Each row of a before or after table is a point. One or more steps were done to the points. Then noise was added and the rows were shuffled. The steps act on columns, c1 being the first. Name the steps. A step turns or swaps two columns, mirrors them in a line or flattens them onto one, adds a multiple of one to another, or multiplies or shifts one. Angles are multiples of 10 degrees, from the lower column toward the higher: turns from -170 to 170, lines from 10 to 170 but not 90. Use the fewest steps. Two steps may share a column if one is a turn and the other turns, adds or multiplies; they go together, in the order done. Otherwise the lowest column goes first.

Before:
[[ 38 -31]
 [-26  13]
 [ -4 -12]
 [-42  23]
 [ -6 -23]
 [ -4  17]
 [ 52 -52]
 [ 22 -46]]
After:
[[-58  22]
 [ 89 -52]
 [ 54 -46]
 [-17  17]
 [ 60 -31]
 [  4 -12]
 [  9 -24]
 [-36  14]]
Steps: add -0.7 times c2 to c1

Before (8 x 4):
[[-33  19 -27  22]
 [ 36  -2 -41  12]
 [ 32  13  11  34]
 [ 27  57  26  45]
 [-13   9  43  45]
 [-13  -4  37  72]
 [  0  31 -60 -90]
 [-36  13  10 -34]]
After:
[[ 53  -3 -11  12]
 [-28  15  25 -33]
 [-39  -4  -8  72]
 [  6  12 -34  33]
 [-44   9 -10  45]
 [ 54  31  29 -90]
 [-10  57 -36  45]
 [  7  18  42  22]]
Steps: mirror c1 and c3 in the line at 150 degrees

Before, 8 rows:
[[  1 -42   3  15 -21  18  -4   7]
 [ -4   4  -4 -19 -19  19 -27   5]
 [-15  -1  -8  -9 -32   0  22   6]
 [-18  13 -21  13  -7  27   4  24]
 [-25 -36  -4  14 -23 -11 -38   3]
 [  8  22  10  20 -20   0  10   4]
 [ 12  21 -36  12  95  19  16 -23]
 [-13  14 -32   5 -34  30  -8 -15]]
After:
[[ 31 -43   5  25 -21  20  -6   9]
 [ 11  13 -22  23  -8  26  -4  22]
 [ 15  13 -28   8 -35  30 -18 -15]
 [ 44  21 -40  21  95  17   2 -25]
 [ 27   2   5 -33 -19  21 -27   6]
 [  3 -36   8  25 -23  -9 -42   4]
 [ 39  23   4  30 -20  -1  13   4]
 [ 15  -1 -14 -15 -32   0  19   5]]
Steps: shift c1 by 30; turn c3 and c7 by 20 degrees; multiply c4 by 1.6

Before, 13 rows:
[[  9 -45   1   1 -24  23 -10 -70  29  44 -62 -51]
 [ 26  34  40  -4  46  26 -28 -66  29   5  -6 -27]
 [-35 -54  -1 -36  55 -26   6  -3  30  56  15 -34]
 [-11 -25 -40   4 -31 -67  27 -19  56  53  -2   9]
 [ 19  11  32 -44  36 -36   6 -22   8  15 -48 -47]
 [-32  -8 -46 -78  44  29  54 -72  38   7 -43 -36]
 [-31  31 -27  21  32 -43 -16   2  20  31 -23 -22]
 [ 34 -26 -36   1 -35 -50 -18   9  37   2 -55   9]
 [  1 -12  14 -38 -27 -44 -16 -65   8 -38 -30  29]
 [-46  27  45 -31  22  -3  14  -4  56  -7  15 -20]
 [ 22  -9  38   7  47  21  56   8 -16  52 -57  -8]
 [ 26 -38  17  15  48  14  23 -64 -20   1   0 -66]
 [-18  -6  -5 -52 -10  20 -20 -42  18  31  24 -51]]
After:
[[ 16 -12  20  -7  48  -1  28 -64 -21  62  47 -33]
 [-23  94  44  13  24 -17   9  -9  52  19  37  -4]
 [-12 -55   4   8  55 -23 -15  -4  30   4  68 -61]
 [  5 -14  -8  -2 -10  28  -2 -42  19  31  15 -56]
 [ 19  50  37  -9  48 -22  58   9 -15 -18  -7 -50]
 [ 30  62  30 -17  36 -28 -21 -17   8  35 -14 -39]
 [ 25  89  34 -14  47  35  -9 -63  31  19  37 -18]
 [  9 -79 -48  -7  39 -14  62 -68  39  31   4 -26]
 [  5 -46   1  -1 -22  29   8 -70  29  17 -88 -62]
 [ 26 -78 -32 -18 -36 -25 -42   7  40 -13 -91   2]
 [-31 -11 -23  25  34 -23 -44   1  19   4   8 -36]
 [-11 -86 -38   6 -30 -65 -21 -20  56 -31 -34 -41]
 [ 16  10  14  -9 -29 -24 -34 -68   6 -10 -56  48]]
Steps: flatten c1 and c4 onto the line at 150 degrees; add 1.5 times c3 to c2; add 1 times c5 to c11; turn c6 and c7 by 40 degrees; mirror c10 and c12 in the line at 120 degrees

Before (12 x 18):
[[-10  51  19  15  15 -28  25  50 -18  -3 -20   1   0 -39  13  10  16  17]
 [ 17   1  15  17 -19  -9  25  -9  26 -40  13  35  69  33  -5  -3  19  19]
 [ -7  20 -16  12 -10  35  17  24  23 -22  30  -7  36 -37 -24 -47 -17 -31]
 [-57  17   7   3 -39 -55  10   9  33 -42  -9  31 -16  -1  41   2  56  49]
 [ 19 -10  34  26 -33  17   8   6   2  12  -1 -30  -5 -47   9   1  31  23]
 [ -3 -30  12  95 -54 -49 -12 -61  49 -13  15  80 -34  21  46 -21  41  26]
 [-11  25  36  29 -30 -21 -26  -7   0  12  47  42 -38  19  24   5 -44  48]
 [-31   2   3  29  11 -19  41   7  -4 -23  13  12  44 -71  75 -45  28  40]
 [-21  22   0  31 -36 -43   9 -31  18  40 -18   3 -10   5 -18  12 -11  22]
 [-38  36 -18  36  29  -8 -35 -38  -4  -8  -3 -20  -4 -46  19   8   1   1]
 [ 25   8  35 -43  51  11  36  13   3  19  -9  -7   7  33  16 -14  24   8]
 [ -2 -31  -7 -27 -27   0  17  15  -9  17  -8   9  19 -23  -6   9 -22 -63]]
After, 12 rows:
[[ -3 -29  13  94 -55  20 -13 -62  50 -14  14  79 -35  21  46 -22  61  26]
 [ 17   0  15  18 -19  13  25  -9  26 -40  13  36  69  32  -6  -3  16  19]
 [-58  17   8   2 -38  33  11   9  33 -42 -10  32 -17  -1  42   1  71  50]
 [ -7  18 -16  13 -10  -4  18  24  21 -22  30  -8  35 -37 -25 -48 -39 -31]
 [-30   1   3  28  10  21  40   7  -3 -23  14  12  45 -71  74 -45  28  40]
 [-38  36 -19  37  29  -2 -34 -38  -4  -8  -3 -20  -2 -47  19   9   8   0]
 [ 19 -10  34  27 -33  35   9   5   2  12  -1 -30  -7 -47   9   2  -5  22]
 [-20  22   1  31 -36 -25   9 -31  19  41 -18   4  -9   4 -17  12  37  21]
 [ -2 -31  -6 -27 -27 -21  16  16  -9  18  -8   8  21 -21  -6  11  -8 -63]
 [-11  51  20  15  14   7  25  50 -16  -4 -18   1   1 -39  13  10  33  18]
 [ 25   9  35 -44  52  26  37  11   4  19  -8  -7   6  33  16 -13  -4   7]
 [-10  24  37  30 -29 -48 -26  -6   0  12  48  43 -39  20  25   6   5  50]]
Steps: turn c6 and c17 by -70 degrees

Before (14 x 24):
[[ -6   8 -76   5 -31  68  39 -48  76 -40 -37 -63  11  33 -35  39 -31  65
  -39  27 -36  35  19 -58]
 [  4  -5  -8  29 -11   9  53 -58  32  -4 -48 -72 -58  17 -26  10 -41  64
    1  -9 -22  42  16 -57]
 [-66   2  -9  14 -20 -72  -1  36 -16  29   0  16  42   2  15 -29 -14 -34
   13 -21   4 -10 -53  24]
 [-45 -20  38 -41   4 -51 -24  15  42   4 -18  53  28 -17  11 -63  23 -13
   34 -20  32 -35 -27  48]
 [ 55  15  19  27  25  28  28 -61  -7  78  57 -58  -8  24  34 -10 -10  -3
  -14  69 -23 -49  52 -40]
 [ 12 -17   9 -41 -30 -56 -53  36   7  19 -28   6  26 -38  -7 -37  -9 -17
    2 -31 -24   6 -61 -18]
 [ -8 -95 -57   0 -57 -57  -3 -17   7 -55 -60 -13  -5 -26 -30  16 -44  12
  -21 -18 -25  25  32 -13]
 [-55 -36 -47 -23 -47 -21 -10   5  54 -16 -32 -34 -55  19 -62  18 -11  55
  -30  35 -34  49  10 -29]
 [ 47  24  14  20 -10  49  91  -6  24  33  41 -46 -38  52  28  36 -34  65
  -55   1 -45 -41  54 -54]
 [  2  20 -17 -75  26  31  40  52 -28  59  16 -34  38  54  -8  -1  24  34
   27 -19  34  10 -28  41]
 [-63 -22 -39 -18 -14 -44 -61  37  24 -45  -5 -32   0 -45 -22 -30 -16  10
   -4 -49  35  16  -7   1]
 [-34   3   2 -15  12  -6  -1  49 -11  45 -19  39   4 -34  21 -28  20 -50
   37 -25  -5  -8  14 -15]
 [ 22  48  -1 -14 -37  19  40  41 -22  44   7 -28  26  31 -57 -45  37  12
   22   1  29 -40  -3  -3]
 [-14 -57 -55   1 -66 -24   7 -21  68 -16   8   1 -26 -67 -60  13 -28  20
    9 -12   3  56 -29 -22]]
After:
[[ 56  18  25  28  21  26  26 -57  -9  73  59 -56  -6  28  55 -13 -12  -5
  -15  69 -28 -46  52 -43]
 [ 11 -18   9 -44 -32 -58 -53  32   7  17 -25   6  22 -38 -63 -35 -13 -14
    2 -32 -25   7 -62 -19]
 [  5  14 -20 -77  26  32  38  50 -25  57  18 -35  40  53  29  -3  19  35
   35 -21  36   8 -28  42]
 [-31   4  -4 -13  13  -6  -5  52  -9  43 -18  38   4 -35  11 -27  21 -53
   40 -19  -5  -6   9 -11]
 [-61 -20 -41 -17  -9 -45 -59  38  31 -42  -6 -35  -2 -49 -62 -27 -12  11
   -5 -52  38  15 -11   3]
 [-44 -22  40 -38   3 -45 -27  13  42   1 -14  52  32 -17 -37 -68  26 -14
   24 -19  34 -39 -26  47]
 [ 45  20  11  17 -14  50  85  -8  26  30  36 -48 -40  54  71  36 -34  67
  -57  -2 -46 -44  51 -59]
 [-55 -34 -48 -21 -48 -19 -11   4  62 -19 -31 -27 -55  19 -85  21 -10  53
  -30  37 -34  49  11 -30]
 [  3  -5  -2  28 -10   8  54 -55  36  -9 -47 -76 -63  20 -16  10 -45  62
    5 -12 -14  40  11 -50]
 [-65   5 -11  11 -18 -71  -3  37 -13  36  -2  18  44  -2 -54 -29 -12 -36
   12 -25   8 -12 -51  28]
 [ -4   5 -73   5 -30  68  34 -51  74 -37 -41 -63   7  33  33  36 -29  64
  -38  28 -34  34  18 -57]
 [-13 -60 -60   2 -67 -28   7 -19  69 -14   8  -4 -28 -62 -78  15 -24  23
   11 -13   3  55 -32 -21]
 [-10 -99 -52   3 -61 -55  -3 -19  12 -57 -56 -10  -2 -27 -84  18 -44  17
  -19 -19 -26  28  38 -12]
 [ 20  51  -4 -11 -40  17  36  38 -21  51   6 -24  26  28 -36 -45  40  12
   24  -3  36 -43  -5  -3]]
Steps: add 1 times c6 to c15
